Each row of a before or after table is a point. The points were changed in one or more steps. Then noise was added and the rows were shuffled. The steps act on columns, c1 being the first. Name the steps. A step turns or swaps two columns, mirrors them in a line or flattens them onto one, adds a multiple of one to another, or multiplies or shifts one. Angles are multiples of 10 degrees, from the lower column toward the higher: turns from -170 to 170, lines from 10 to 170 but not 90. Use the fewest steps. Two steps may share a column if one is a turn and the other turns, adds or multiplies; they go together, in the order done. Otherwise the lowest column goes first.
In the rows, 128 means zero.

Before (10 x 3):
[[166  66 130]
 [110 168 117]
 [107 137 147]
 [139  47 154]
 [ 40 144 165]
 [139 130 109]
 [153 142  87]
 [ 85 120  93]
 [156 103 149]
 [165 141 101]]
After (10 x 3):
[[115  92 104]
 [149 140 147]
 [ 59 171 151]
 [ 57 138 130]
 [ 90 122 148]
 [122 119 109]
 [169 115 117]
 [193 185 165]
 [122 100  88]
 [150 166  94]]
Steps: turn c1 and c2 by -130 degrees

Before (10 x 9):
[[158 173 129 212 129 145 106 240 102]
 [164  60 124 148 104 112 135  76 161]
 [ 58 128 121 113 104  97  98 148 156]
 [182 157 166 154 142 188 192 183 103]
 [181 143 137  88 133  97 128 109 183]
 [148 133 113 148  65 108 174 116 164]
 [150 130 104 109 125  80 115  97  95]
 [119  82  84  91 119  69 121 152 174]
 [119 112  77 145 145 165 157 102 161]
 [192 108 105  84 107 150 112 121 144]]
After (10 x 9):
[[166 110 118 146 103 126 136  78 160]
 [ 60 177 117 113 103 126  92 146 154]
 [156 219 131 215 130 128 104 245 107]
 [195 160 104  84 106 129 108 118 145]
 [186 207 168 158 142 126 190 179 101]
 [145 182 113 149  62 130 173 117 159]
 [151 179 104 110 128 132 116  99  95]
 [119 137  84  89 118 128 119 156 174]
 [176 191 136  86 136 128 127 106 181]
 [116 160  81 146 143 133 156 105 159]]
Steps: shift c2 by 50; multiply c6 by 0

Before (13 x 14):
[[122 127 118 206 111 150 156 123  72 125 174 134 136 107]
 [152 214 150  98 108  65 136 104 151  91 192 113 164 142]
 [167 125 169 197 177  69 149 104 110 132 136 125 157 160]
 [135 156 128 196 159 100 184 102 135 187 157 116 178 171]
 [118 134 137 200  98  93 169  54 112 162 128 133 136 147]
 [ 87 162  63 130  91  52 101 164 162 136 146  64 101 137]
 [121 136 112 121  90 124 139 153 187 115 153 117  98  89]
 [168 165 132 112  72  92 111 121 167 112 162  59 173 161]
 [114  84 102 184 157 125 168  73  94 139 153 159 156 167]
 [146 187 157  85  95  80 122 145 141  99 135 117 217 104]
 [ 81 126 158 202 136 140 115  89 127 120 174 132 173 123]
 [ 83 164  81 123  86 106 160 163 175  67 122  49 100 116]
 [130 153 164 173 103  76 158 128 133 137 157 145 169 208]]
After (13 x 14):
[[131 157 128 194 163 118 183 104 131 184 118 117 172 169]
 [122 126 118 206 114 139 158 141 179 125 130 129 128 110]
 [158 213 148 102 108 102 134  98 116  92 121 113 155 140]
 [119 137 112 121  90 127 143 126  65 117 131 118  96  90]
 [168 169 135 115  74 118 115 114  91 111 120  57 171 160]
 [ 83 169  79 118  85 118 160 147  77  66 130  52 103 114]
 [ 84 125 161 205 134 130 114  94 147 124 121 134 162 120]
 [115  83 104 187 165 126 168  89 179 137 125 159 157 171]
 [170 124 165 195 179 102 147 115 155 130 118 123 150 164]
 [118 132 140 199  96 111 165  63 170 162 128 133 132 146]
 [ 88 170  67 132  90  99  99 150  84 138 131  67  99 134]
 [145 186 155  91  92 109 121 134 108  98 112 117 213 105]
 [130 151 166 176 101 109 159 119 128 134 120 145 164 206]]
Steps: multiply c6 by 0.4; mirror c8 and c9 in the line at 170 degrees; flatten c11 and c13 onto the line at 100 degrees

Before (9 x 32):
[[ 89 135 121 125 125 121 101 136 133 120 101 112 139 117 136 139 107 129
  147 105 154 102 156 116  96 131 148  96 124 145 149 161]
 [ 91 120 131 168 126 120 156 147 141 118 116 119 157 150 162 146 129 138
  168 110 135 102 144 166 119 100  93 139 130 111 131 163]
 [102 141 106 125 138 111 159 141 141 158  92 171 145 163 148 122 112 121
  161  80 130  95 152 113 148 125 150 111 163 103  94  82]
 [ 94 112 119 119 147 117 136 131 133 125 129 126 137 127 138 102 120 128
  154 119 158 116 152 149 121 126 144 111 120 134 113 140]
 [109  92 119 120 139 124 139 141 142  83  91 134 146 164 146  67 108  99
  123  99 144  97 112 169 123 102 176 138 129 139 157 136]
 [ 96 119 135 134  94 120 167 128 132 161 113 128 153 163 124 144 144 189
  152 205 139 124 137 108 149 131 131 148 121 127 112 128]
 [118 120 112 139 109 130 117 106  81 141 144 136 154 151  74 141 106 148
  165  94 139 126 149 116 139  92 139 138 142 149 158 152]
 [ 95  66 113 122 132 176 152 125  99 175 123 107 107 154 128 102 115  94
   94 158 139 168 121 158 147  93 175 135 132 143 154 150]
 [196 123 119 154 109 116 135 138 132 131 249 108 146 131 153 146 137  96
  133  79 154 110 137 106 151 189 177 135 119 128 145  75]]
After (9 x 32):
[[ 96 119 136  68  94 120 168 129 134 161 114 127 124 164 123 144 144 135
  152 205 140 125 138 108 149 131 131 147 120 153 111 128]
 [197 122 120 160 110 117 135 139 133 130 250 109 125 131 153 147 137 154
  132  80 153 109 138 106 150 190 177 134 118 146 144  75]
 [ 96  66 114 161 131 175 151 125 100 175 122 106 118 153 128 102 115 122
   94 159 139 168 122 157 148  92 175 136 131 104 154 150]
 [ 91 120 130 119 125 121 156 148 141 119 115 118 139 149 162 147 129 169
  169 110 136 101 144 166 119  99  92 138 130 161 132 164]
 [109  90 120 155 138 123 139 142 143  84  90 134 113 163 148  66 108 119
  125  99 146  97 110 169 123 103 175 139 129 144 157 135]
 [102 140 106 136 138 111 159 140 140 157  92 172 150 164 147 121 112 125
  161  81 129  96 154 113 146 123 150 111 162 149  95  80]
 [ 94 112 118 127 147 117 136 132 132 125 129 126 120 126 139 102 119 119
  154 120 158 116 153 148 121 126 144 110 120 135 113 140]
 [118 120 113 107 108 131 117 106  81 140 144 136 103 152  74 141 106 139
  164  93 138 127 149 117 139  93 138 140 143 149 159 152]
 [ 88 134 121 129 125 121 102 136 134 119 102 113 109 115 135 140 107 125
  148 106 154 102 156 118  96 132 147  96 123 135 149 160]]
Steps: turn c4 and c18 by 90 degrees; turn c13 and c30 by 100 degrees
